Rows are points. Each copy is the shape, with its points in the same order, stretched, turned, moved and blurred by noise. Is it also mirrored, or only turned?

Shape (9 x 3):
[[ 0.08  0.09  0.24]
 [ 0.10 -0.41  0.03]
 [-0.57  0.40  0.70]
 [ 0.64  0.53  0.20]
 [ 0.24 -0.11 -0.21]
 [-0.51 -0.19 -0.20]
 [-0.34 -0.04  0.19]
 [ 0.14  0.09 -0.13]
 [-0.69  0.89  0.57]]
Copy 1 (9 x 3):
[[-0.24 -0.13  0.05]
 [-0.23 -0.40 -0.47]
 [-0.58  0.59  0.46]
 [ 0.10 -0.34  0.58]
 [ 0.09 -0.33 -0.36]
 [-0.12  0.28 -0.64]
 [-0.32  0.18 -0.24]
 [ 0.04 -0.18 -0.19]
 [-0.33  0.91  0.71]]
Copy 1 is: only turned
Copy 2, 9 rows:
[[-0.03 -0.17  0.25]
 [-0.14 -0.40 -0.11]
 [-0.40 -0.08  0.89]
 [ 0.56 -0.02  0.36]
 [ 0.02 -0.04 -0.19]
 [-0.56  0.08 -0.02]
 [-0.38 -0.20  0.25]
 [-0.03  0.03  0.03]
 [-0.35  0.24  1.12]]
Copy 2 is: only turned
Copy 3, 9 rows:
[[ 0.22 -0.09  0.27]
 [ 0.07  0.38  0.16]
 [-0.08 -0.50  0.68]
 [ 0.78 -0.31 -0.12]
 [ 0.16  0.18 -0.10]
 [-0.44  0.10  0.14]
 [-0.10 -0.10  0.32]
 [ 0.26 -0.11 -0.11]
 [-0.08 -0.90  0.57]]
Copy 3 is: mirrored

Shape:
[[-0.39  0.00  0.02 -0.24]
 [ 0.01 -0.08 -0.21 -0.32]
 [ 0.30 -0.09 -0.35 -0.52]
 [ 0.22 -0.01  0.62 -0.16]
 [-0.57  0.30 -0.41  0.81]
 [ 0.27  0.36 -0.26 -0.38]
 [ 0.13  0.17 -0.40 -0.26]
 [ 0.30  0.06  0.17  0.85]
 [ 0.21  0.23 -0.37 -0.49]]
Copy 1:
[[ 0.07 -0.01 -0.22  0.27]
 [-0.07 -0.29 -0.06  0.11]
 [-0.13 -0.66  0.03  0.02]
 [ 0.38 -0.09  0.57 -0.12]
 [-0.22  1.13 -0.77 -0.38]
 [ 0.14 -0.45 -0.09 -0.35]
 [-0.06 -0.30 -0.23 -0.20]
 [-0.11  0.91  0.16 -0.76]
 [ 0.05 -0.55 -0.14 -0.17]]
Copy 1 is: mirrored
Copy 2, 9 rows:
[[-0.35  0.06 -0.20 -0.08]
 [ 0.02  0.01 -0.10 -0.34]
 [ 0.23 -0.11  0.03 -0.58]
 [ 0.15 -0.29  0.03  0.40]
 [-0.32  0.96 -0.26  0.23]
 [ 0.06  0.00  0.34 -0.40]
 [ 0.04  0.12  0.11 -0.43]
 [ 0.48  0.50 -0.10  0.61]
 [ 0.05 -0.02  0.21 -0.55]]
Copy 2 is: only turned
Copy 3:
[[ 0.38 -0.04  0.21 -0.61]
 [ 0.40 -0.36  0.20 -0.15]
 [ 0.65 -0.52  0.46  0.13]
 [-0.15  0.12  0.79  0.14]
 [ 0.02  0.64 -0.77 -0.58]
 [ 0.82 -0.01  0.35  0.13]
 [ 0.71 -0.12  0.21  0.08]
 [-0.64  0.31  0.00  0.37]
 [ 0.91 -0.25  0.31  0.16]]
Copy 3 is: only turned

Shape (12 x 6):
[[-0.02 -0.25  0.07  0.01 -0.28 -0.11]
 [ 0.02  0.03 -0.38 -0.22  0.71  0.16]
 [ 0.42  0.49  0.25  0.19  0.47  0.18]
 [-0.04  0.27 -0.28  0.23 -1.16 -0.14]
 [-0.06  0.06 -0.30  0.54 -0.02 -0.02]
 [ 0.36  0.33 -0.18  0.02 -0.30 -0.20]
 [ 0.44  0.03 -0.02 -0.13  0.60  0.25]
 [-0.30  0.25 -0.22  0.33 -0.39 -0.24]
 [-0.26  0.09 -0.40  0.23  0.29  0.08]
 [ 0.19  0.06 -0.57  0.43  0.50 -0.09]
 [ 0.69 -0.75 -0.30  0.48 -0.57  0.43]
 [-0.18 -0.28 -0.23  0.20 -0.74 -0.66]]
Copy 1 (12 x 6):
[[ 0.39  0.01  0.12  0.21  0.00  0.01]
 [-0.56 -0.07 -0.14 -0.13  0.69 -0.35]
 [-0.66  0.79 -0.03 -0.21  0.49  0.13]
 [ 0.20 -0.28  0.30 -0.73 -0.65  0.08]
 [ 0.06  0.13 -0.41 -0.27  0.20  0.06]
 [-0.10  0.11  0.27 -0.65  0.06  0.11]
 [-0.55  0.21  0.10 -0.04  0.62  0.16]
 [ 0.26  0.20 -0.13 -0.41 -0.18 -0.11]
 [-0.09  0.08 -0.38 -0.32  0.22 -0.31]
 [-0.17  0.10 -0.51 -0.54  0.70  0.05]
 [ 0.13 -0.83 -0.35  0.15 -0.21  1.20]
 [ 0.95 -0.35  0.21 -0.21 -0.30  0.07]]
Copy 1 is: only turned
Copy 2, 12 rows:
[[ 0.00 -0.16  0.03  0.12  0.19 -0.30]
 [-0.22 -0.02  0.84 -0.49  0.06  0.61]
 [ 0.00  0.69  0.20 -0.01  0.06  0.46]
 [ 0.39 -0.36 -1.17 -0.05  0.09 -0.19]
 [ 0.17 -0.28 -0.11 -0.02  0.60  0.37]
 [ 0.26  0.23 -0.36 -0.31  0.01 -0.02]
 [ 0.04  0.41  0.70 -0.14 -0.11  0.47]
 [-0.07 -0.31 -0.48 -0.16  0.51  0.01]
 [-0.12 -0.34  0.28 -0.29  0.43  0.56]
 [ 0.25 -0.09  0.40 -0.37  0.60  0.62]
 [ 1.12 -0.39 -0.10  0.60  0.12  0.22]
 [ 0.11 -0.51 -0.45 -0.10  0.59 -0.73]]
Copy 2 is: only turned
Copy 3, 12 rows:
[[ 0.17 -0.21 -0.10  0.02  0.03 -0.23]
 [-0.41 -0.33  0.41 -0.72  0.09 -0.13]
 [-0.42 -0.11  0.12 -0.51  1.06 -0.11]
 [ 0.28  0.19 -0.26  0.59  0.15  0.55]
 [-0.47 -0.04 -0.34 -0.06  0.15 -0.06]
 [-0.15 -0.25  0.23  0.20  0.52  0.32]
 [-0.27 -0.56  0.21 -0.70  0.61 -0.14]
 [-0.19  0.25 -0.08  0.29 -0.03  0.00]
 [-0.43  0.01 -0.03 -0.35 -0.05 -0.14]
 [-0.89 -0.37  0.00 -0.23  0.25 -0.02]
 [ 0.06 -0.83 -1.04 -0.24  0.29  0.36]
 [ 0.05 -0.19 -0.14  0.73 -0.32 -0.07]]
Copy 3 is: mirrored
